Rows are points. Each table stands for the endless flat space through its points: a line for two points, a plane for three, and so on. The two share one point or none. Which?
In the rows, 128 means zero.

First (2 x 3):
[[155 141 135]
 [158 141 141]]
Second:
[[128 107 140]
 [176 161  98]]
They share: no point

First (2 x 4):
[[121 127 140 110]
 [139 123 126 128]]
Second:
[[117 134 143 108]
 [124 129 134 109]
 [138 125 100 125]]
They share: no point

First:
[[168 174  86 149 180 122 151 179]
 [153 147  85 121 155  99 174 134]
 [181 197  94 165 167 117 131 176]
 [155 155  94 125 133  87 167 114]]
Second, 3 rows:
[[173 186  81 137 170 121 164 174]
 [171 192  88 127 166 125 154 177]
 [167 173  83 145 169 115 166 165]]
They share: [159 166  92 143 164 113 158 159]

First:
[[101 137 152  94 126 109 146 166 115]
 [111 139 158 100 135 110 138 161 123]]
Second:
[[144 151 151 130 174  49 106 202  81]
 [131 153 198 126 144 111 146 164 135]
 [148 113 131  97 119  98 140 163 115]
 [114 174 223 135 163 117 139 162 144]]
They share: [121 141 164 106 144 111 130 156 131]

First:
[[ 83 160  84 126 144 110 132 210 114 107 115  89]
 [107 175  72 120 123  83 138 195 117 134 118 107]
 [125 181 104 143 154 117 129 136 112 110 160 105]
 [ 63 137 114 155 123 142 133 151 149  65 120  91]
 [102 167 110 126 192 157 121 175 118  95 138  70]]
Second:
[[ 91 163  94 138 125 106 131 149 130  91 138 105]
 [ 81 176  93 119 101  90 118 129 150 104 142 127]
 [ 93 152 105 155 141 130 138 165 122  88 130  91]]
They share: [ 90 158 102 146 131 120 133 156 129  92 133 100]

First (4 x 14):
[[ 92 110 148  77  90 149 139 113 162 129 112 121 146 101]
 [ 84  90 141  60  80 135 136  82 149 155 114 126 132  96]
 [ 97 110 157  72  88 126 134  90 141 143 115 126 147 106]
 [ 78  80 127  60  76 151 138  96 165 149 116 120 126  90]]
Second (3 x 14):
[[120 148 155  75 105 125 131 119 202  68 133 114 183 132]
 [102 112 167 117  87 155 137 149 112 146 109 114 147  96]
 [ 97 117 167 110  83 148 143 145 120 136 117 106 153  99]]
They share: [111 130 161  96  96 140 134 134 157 107 121 114 165 114]

First, 6 rows:
[[184 114 199 111 126  91 140 128 191 200  52 150  67 111 105  82  93  79]
 [163 101 125  89 113 166 122 119 184 145 121 146 121 134 140 139 106 123]
 [143  66 113 123 134 180  99 101 151 170 109 146 145 149 136 131 147 141]
 [104 121 176 102  75 145 149 102 146 137  92  81 109 104  96 106  97 103]
 [148 113 229  98 103  86 153 111 174 218  56 128  68 109 123  55 106  58]
 [130 105 185 102 103 124 133  99 166 198  84 127 101 121 133  87 125  93]]
Second, 5 rows:
[[148  81 157 109 117 151 120 110 152 161  78 115 113 138 112 137  79  71]
 [172 107 144  79 130 180 103  86 178 120 103  99 103 160 146 125  73 108]
 [176  82 132  95 131 146 107 109 176 121  66  83  94 127 149 123  87  78]
 [132  83 150  93  87 121 141 133 149 157  85 131 123  99 115  84 144  78]
 [156  93 154  91 106 166 129  92 186 124 107 107 121 138 156 105 105 126]]
They share: no point

First, 3 rows:
[[102 102 105 160  88 178 117  92 154 135 116 150 193 112 175 126 160 159
   81 133  93  77 127  90]
 [ 98 119 104 152  89 151 140  94 159 136 110 127 165 108 158 130 146 161
   92 112  97  99 118  92]
 [100  93 122 146  96 187 106 103 159 153  93 146 204 105 159 118 158 140
   94 125 120  68 105  76]]
Second:
[[ 96 123 103 149  82 140 151  87 170 142 101 116 150 103 151 125 144 156
   99 110 105 112 108  99]
 [ 64 131  99 109 110 116 115 103 134 130 105 112 170 115 111 133 132 188
   67 106 117 100  84  63]]
They share: no point

First (3 x 24):
[[ 98 121 110 111 112 102 155 141 103  84 102 134 149 157  78 140 153  79
   96 119 124 136 103 116]
 [113 129  86 118 131  98 144 131 104  84 105 167 143 136  81 149 160  98
  105 107 133 139 119 145]
 [ 93 123 125 104 129  94 161 128 112  63 122 137 151 178  56 123 132  54
   79 123 142 128 114 118]]
Second, 3 rows:
[[102 114 103 104 117 117 159 152  99 107  77 131 143 141  84 148 170  96
  100 126 108 128 101 112]
 [114 114 100 122  87  87 132 128  78  92  98 149 170 141  90 142 164  87
  121 102 123 149  95 112]
 [ 92  98  86 126  91 101 140 156  90 118  82 137 154 133  90 140 164  99
  101 132 109 147  93 112]]
They share: no point

First:
[[163 134 129 158 108 159 143 129 158 134 155 172 153 106 150 144 142 120
  150 144 138 140 147 126]
 [146 105 107 140 107 168 166 135 121 119 121 138 191  97 169 158 142 129
   86 165  77 153 123 125]
 [140 117 113 158  95 150 136 117 163 119 181 180 143 151 145 128 106 147
  146 129 137 129 159 167]]
Second:
[[158 129 165 137 116 134 161 145 159 142 152 215 210  86 165 148 143 126
  136 139  92 107 150 112]
 [112 132 117 148 143 158 129 158 144 139 130 184 162  84 127 192 178  69
  141 144 153 189  88 184]
 [147 133 148 143 150 150 127 170 147 163 163 224 194  58 170 153 192  98
  159 120  92 150 140 148]
 [182 166  79 181 111 190 144 138 160 131 163 143 122  95 163 152 161  93
  143 123 142 192 137 128]
 [152 128 142 149 108 142 158 137 150 135 144 188 185  95 148 155 138 118
  137 148 115 127 138 120]
 [165 126 128 149  73 134 172 117 156 102 146 164 166 133 138 151  94 141
  124 156 112 107 149  84]]
They share: no point

First:
[[129 107 133 117 120 132 139 152 129 156 165 134 186 139 118 130 167 146
   69 104 121 144 118  83]
 [169  92 173 112  80 167 119 157  94 156 160 159 151 129 118  90 147 106
  109  84 151 159 163  98]]
Second:
[[196 110 135 117 105 195 123 111  85 166 199 143 194 157 150  93 204 119
  106  70 119 113 152  92]
 [147  52 141 114 134 195 161 114  89 179 210 169 170 133  85  94 167 113
   89  97 145 165 145  72]
 [140 126 181 123  53 121 105 186 120 143 123 135 171 135 137 131 144 132
  104  83 135 143 160 104]
 [122 132 195 144  23 132 102 168 112 161 130 137 193 145 152 157 166 134
  137  73 118 118 192  98]
 [161 116 137  99 124 138 118 160 129 163 163 163 114 109 128  76 151 107
   94 135 130 166 111  90]]
They share: [153  98 157 114  96 153 127 155 108 156 162 149 165 133 118 106 155 122
  93  92 139 153 145  92]

First (4 x 24):
[[104 143  85  94 153 189 145 107 101 140 153 100 108 162 141 113 161 141
  145 141 132  74 120 123]
 [112 108  81  68  95 168 150  91  94 119 163 112 114 162 100 144 161 167
  168 159 122  84  99 106]
 [105 190 119 138 151 167 178 137  82 108 156 140 125 137 180  79 128  85
   88 128 140  93 111 143]
 [113 110  79  67 110 182 143  90  92 132 157  97 104 165 103 139 172 169
  173 160 128  73 100 101]]
Second:
[[ 98 109  28 103  97 189 150  90  99 111 183 141 122 224 159 144 123 131
  159 149  98  79 103 109]
 [ 92 170 118  96 124 130 165 114 104 107 168 102 117 145 134 116 156 133
  158 141 146  74 104 115]
 [ 77 163  62  61 114 173  87 132 126 102 192  91 111 163 132 122 217 168
  129  69 107 123  86 120]
 [111 101  89 121 105 170 153  93  42  91 118 182 110 144 108 110 129  95
  109 168 137 124 114 186]
 [154  85 112 123 112 173 201  83  29 107 100 202 123 123  93 115  84  96
  102 220 129 113 129 177]
 [ 59 148 106  82 126 150 102 119  98  92 158 105  95 132 114 105 214 139
  130  91 151 116 105 158]
 [133 222 106  77 107 131 177 143 132 123 199  78 151 144 147 125 150 164
  153 127 112  82  74  69]]
They share: [107 134  91  91 114 164 159 106  96 114 163 125 122 155 127 125 146 141
 141 146 124  91 108 123]

First (4 x 24):
[[ 90 148  99 121  85 133 103 117 114 123 139 132 122 152 144 195 135 108
  146 133 135 130 176 103]
 [ 88 182  65  93  95 145  89 121 112 121 163 150 138 160 128 207 141  96
  156 143 135 118 182 101]
 [ 76 146  96 112  98 151 108 161 127 131 115 109 110 123 155 159  88 114
  123 150  95 121 162 142]
 [109 125 122 141  86 117 122 131 107 116 107 123 112 166 142 171 120 132
  155 122 135 154 157 108]]
Second (6 x 24):
[[149 156  90 156  90  86  98 135 165 112 155  91  71 127 124 154  97 110
  136 162  76 170 189  82]
 [ 96 187 101 151  65 118 190 189 130 128 128 138 122 168 121 203 154  96
  160 105 173 167 178 104]
 [108 113 125 123  93 142 132 187  96 128 118 136 122 190 121 183 126 138
  186 125 101 121 124 128]
 [ 78 147 123 120  85 107 131 148 115 152 141 121  91 176 145 166 103 121
  204 161 110 162 173  88]
 [ 72 180 101 133  81 120 129 130 113 120 121 137 122 141 151 167 106 115
  143 145 149 158 197 118]
 [107  86 116  97 120 131  59 118 110 132 104  88  84 155 160 131  64 147
  160 162  61 133 130 114]]
They share: [ 99 139 106 125  94 131 116 147 113 120 111 121 114 154 142 165 106 126
 147 134 119 142 157 122]

First (4 x 24):
[[ 79  96  94 115 165 151 151 166 140 101 180  81 101  92  94 136 147 129
  130 162 126  87  82 180]
 [ 95 111 121 113 151 132 163 150 121  66 177  85  80 113 100 102 164 121
  143 179 103  88 100 168]
 [119 128  58 123 161 123 139 146 124 109 184 109 109  68 110 132 131 117
  150 134 166 119  62 168]
 [150 195 110 102 104 127 173 123 129 101 136 142 126 132 113 137 165  80
  112 148 126 123 135 132]]
Second, 3 rows:
[[131 133 105  80 108 154 144 165 168  89 167 101  99 143  96 160 170 133
  100 134 124 102 114 150]
 [124 136 109 143 160 118 182 133 113  97 190 123 104  83  99 157 146 104
  144 168 139  81 119 160]
 [113 135 105  98 116 154 156 149 150  89 161 105 105 127  98 142 170 119
  116 154 118 112 104 162]]
They share: no point

First, 5 rows:
[[149  83 171 132  68 110 165  47  38 102  81 108 158 179  74 221 166 146
  156 148 157 209 154 175]
 [121  85 139  99  86  82 132  82  68  56 105 113 116 168  91 187 157 148
  105 145 198 164 110 183]
 [146  50 184 144 126  57 187  92  83  91 150 103 191 143   6 192 182 218
  160 125 128 184 185 138]
 [ 90  88 181 111 152  63 120 124 142 103 138  84 183 191  84 140 186 156
  131 116 148 150 155 161]
 [ 51  94 123 119 118 108 163 161 117  46 106 168 139  93  85 109 128 166
  163 175 136  78 124 108]]
Second:
[[107  93 153 116 108 100 150  92  93 102  94 106 177 145  96 158 151 136
  157 164 130 157 137 145]
 [113  99 145 113 115  94 157  85  88 109 100  97 186 137 100 156 147 133
  160 170 122 160 134 144]]
They share: no point

First (3 x 24):
[[ 76 125  90 126  89 180 148 183  86 145 149 130 152 134 177 150 132  66
   99 165 157 131 138 131]
 [118  65  85 110 140 133 139 141 132 157 169 141  92  86 151 137 114 110
  112 149 154 105 156  88]
 [111  75 100 107 140 138 149 131 113 155 143 159 102 111 144 159 100 131
   90 146 163 115 153 115]]
Second, 7 rows:
[[ 21 108 136 165 115 172 130  82 170 135 147 136 142 125 170 199 116  52
  110 174 103 165 144 103]
 [159 104  29  55 103 158 197 213  53 174 192 141  82  92 138  81 128 107
   84 130 184  81 182 113]
 [151  46 119 127 117 100 127 235  33 146 132 119  58  96 206 133 166 161
   62 192 168  81 104  91]
 [ 61  47 122 193 112 149 106 138 125 122 162 140  82 110 208 199 147 100
  137 143 132 157 129  92]
 [118  82  78 100 111 155 156 185  89 128 142 134 116 123 154 134 122 116
  100 163 196 123 163 108]
 [151  48  59 107 112 138 152 206  63 189 224 165  43  43 172 115 146  90
  121  97 141 111 148  98]
 [108  49  46 166  72 116 132 137 114 105 215 172 152  86 186 178 137  50
  133  98 123 107 166 185]]
They share: no point

First (6 x 24):
[[170 126 116 170 159 153  98 153 128 118 124 169 188  82 138 112 126  64
  146 150 161 119 133 103]
 [127 108  96 157 153 165  99 176 158 128 141 144 124  96 120 147 127 128
  103 206 122 129 129 115]
 [194 169  67 109 130 117 148 179 178  78 124 131 179  83 145 161 126  83
  143 154 103 111 137 151]
 [130 140  90  96 115 102 154 152 179 120 134 106 138 127 107 172 107 137
  124 185  98 114 150 113]
 [135 150  42 133 130 152 135 205 184  89 141 131 157  93 156 175 123  91
  148 186 106 135 150 192]
 [220 148 130 101 141  94 136 131 158 107 114 131 161  89 100 136 126 119
   99 152 108  87 115  55]]
Second, 4 rows:
[[144 120 106 132 157 135 121 158 157 115 124 137 178  99 138 133 104 124
  133 152 111  92 130  77]
 [149 101 135 171 170 141  84 186 146 107 111 132 185  82 148 114 124 101
  184 114 126 117 114  76]
 [164 143 114 117 110  96 144 126 140 119 117 135 143 112  79 138 130  77
  139 189 162 156 138 118]
 [159 179 105 117 106  73 140 132 136 167 153 166 113 138 106 158 142 103
  126 188 114 119 204 120]]
They share: [152 132 110 128 138 117 128 147 149 121 124 139 161 106 117 136 117 106
 137 165 128 116 139  94]

First, 2 rows:
[[ 91 116 157 156 128  94 120 110 100  99 112  90  90 112 112 162 101 141
  133 109  96 144 163 165]
 [ 79 106 157 154 140 100 122 114 120 109 102  74  80 114 132 160 113 129
  115  93  84 152 163 179]]
Second:
[[106 118 164 133 127  76 110  93 101  88  98  99 128 106  85 193  80 160
  170 158  77 133 126 114]
 [102 132 159 145 133  38 138  90 136 102  82  87 105 108  91 182  81 152
  154 126 110 149 144 161]
 [ 68 147 160 171 142  94 102 135  77 126 107 138  84  91  94 139  85 163
  155  93 111 136 186 178]
 [ 91 117 143 134 109 123  96 112  41  96 110 145 112 106 107 158  95 150
  150 115  86 103 145 133]
 [ 85 138 150 152 129  70 124 112  97 116  89 124  93 100  99 154  87 154
  147  95 117 132 163 178]]
They share: no point

First, 4 rows:
[[ 88 112 151 129 189 116  84 132 145  74 146  85 151 150 172 133 189 117
  108 143 100  99 148  95]
 [ 98  74 167 159 161 120 122 112 137 114 202 109 149 138 198 129 145 149
  128 131 114 125 150  65]
 [ 93 169 123 132 151  74  97 166 135 110  86 103 110 196 103 155 171  75
   88 121 157 124 157 126]
 [126 131 121 176 112  92 136 118 102 138 136 109  86 168 148 115 148 132
  140 117 148 128 142 108]]
Second (3 x 24):
[[110 114 149 150 156  98 108 125 152 132 114  77 103 154 170 141 182 112
   89 136 123 137 148 104]
 [109 117 124 160 159 107  92 123 159 131 141  98  98 195 152 113 186 101
  136 120 163 145 167  69]
 [ 86 132 125 138 156  89 102 131 131 108 141 104 127 175 152 126 161 118
  119 121 138 113 154  92]]
They share: no point

First:
[[137 156 109 119 160 131 151 207 101 177 117 127  86 137  96 142  99 103
  106 144 127 179 198 129]
 [112 166 145 145 153 160 173 180 119 177 128 121 119 131 122 175 122 113
   97 156 118 168 178 129]
 [138 158 133 135 155 144 153 180 107 171 136 127 107 137 100 145 112 123
  109 156 118 166 176 135]]
Second (5 x 24):
[[137 176 163 183 133 156 153 154 108 208 156 125  99 141 109 162 119 136
  103 172 131 163 146 120]
 [164 133 120  76 130 155 139 148 107 157 139  84 156 113  47 123 110 168
   82 144  77 153 152 152]
 [187 177 144 141 194 176 189 175  90 145 202 101 113  98 100 150 152 163
   95 148 123 159 183 107]
 [164 181 144 113 126 140 129 179  91 145 152 138 137 111  58 118 103 165
  116 209 117 140 159 141]
 [157 115 127  80 152 151 132 158 121 136 135 114 155 129  58 124 126 149
  106 146  59 157 164 158]]
They share: no point

First:
[[143 129 128 122 155 127 145 147 117  99  99 113 117 108 134 158 140 152
   68 165 171  56  89 145]
 [130 133 148 135 152 142 152 161 138  92 116  92 128 114 121 150 148 149
   76 167 176  67  98 137]
 [142 127 130 119 160 136 146 157 122  90  98 104 122 114 139 162 140 149
   62 173 178  49  80 153]]
Second:
[[ 65 123 184 218 146 155 161 191 126  96 133 115 161 127  57 135 163 172
   91 117 203 102 102  93]
 [126 108 195 165 163 142 122 149 140 121 132 128 136 119 119 173 171 170
   99 121 165  67 125  95]
 [ 96 177 174 168 159  88 139 144  95 136 146 106 134 141  89 136 179 206
   54 149 178  74 166  83]
 [152 180 151 111 160 100 148 107 119 134 150  91 101 125 117 156 149 185
   54 192 145  64 171  99]
 [169 128 144 100 128 124 136  96 144 115 118 100  93  87 148 158 139 134
  103 160 134  77 136 112]
 [126 163 152 135 128  76 121 120  97 126 115 101 113 117 115 117 168 178
   70 140 158  78 164 100]]
They share: no point

First (3 x 24):
[[102 117 136 114 151 111 147 174 109 128 124 175 123 136 134 109 104 113
  123 116 125 109 134  97]
 [ 78 163 114 176  99 135 147 120 149 130 124 127  93  98 142 131 128  55
  137 102 149 133 206 167]
 [ 83 138 139 126 134 125 147 155 114 140 114 157 118 133 127 121  93  90
  132 127 144 118 156 117]]
Second:
[[105 113  96 157 138 122 150 223 122 124 111 186 115 101 159 123 147  93
  126  90  80 165 152 108]
 [109 101 122 146 186 123 160 163 143  82 123 137 153 132 115 106 126 113
  128 102 131  88 142 140]
 [142 148 131 117 111 114 143 166 115 110 125  94 130  65  95 138 113 108
  170 108  80  67 149 116]
 [167 124  80 142 130 121 134 195 146 114 117 142 121 122 110 156  89  62
  190  68  74 108 159  52]
 [ 97 118 166 153 140 130 127 137 161 124 159 161 118 145 137 105 118 125
  115  88 161  97 185 142]
 [116 108 143 139 181 126 118 172 199 106 119 148 157 157 108 120  89 133
  137  88 170  93 183 158]
 [151 132 143 153 104 133 121 121 151 131 173 140  98 145 117 137  88  74
  168  64 120  73 184  60]]
They share: no point

First, 4 rows:
[[140 169 107 160 174 132 133 160 124 111  99 150 101  89 154 109 102 109
  146 123  65 126 179  91]
 [129 179 125 174 171 122 114 156 126  92 115 137 102  98 164 132 127 112
  134 111  67 121 179 113]
 [117 168 159 143 148  93 105 150 135 126 154 119 106 122 162 151 149  89
   77 140 111 125 148 135]
 [ 89 152  87 135 176 133 149 166  87 154 130 147  62 142 170 139 129  69
   77 164 119  73 140 111]]
Second, 3 rows:
[[148 179 127 141 191 120 143 188 155 144 104 142  75 128 140 127 136  99
   98 136  94 133 135 101]
 [138 144 117 147 163 101 130 148 137 135 126 128 105 119 162 112 104  72
  123 140  99 136 146 111]
 [150 158 121 151 183 103 136 168 157 137 114 128  89 133 154 118 120  78
  117 132  97 142 132 111]]
They share: [130 158 121 135 161 117 134 158 125 141 122 142  99 107 152 118 112  90
 107 148  97 124 156 101]
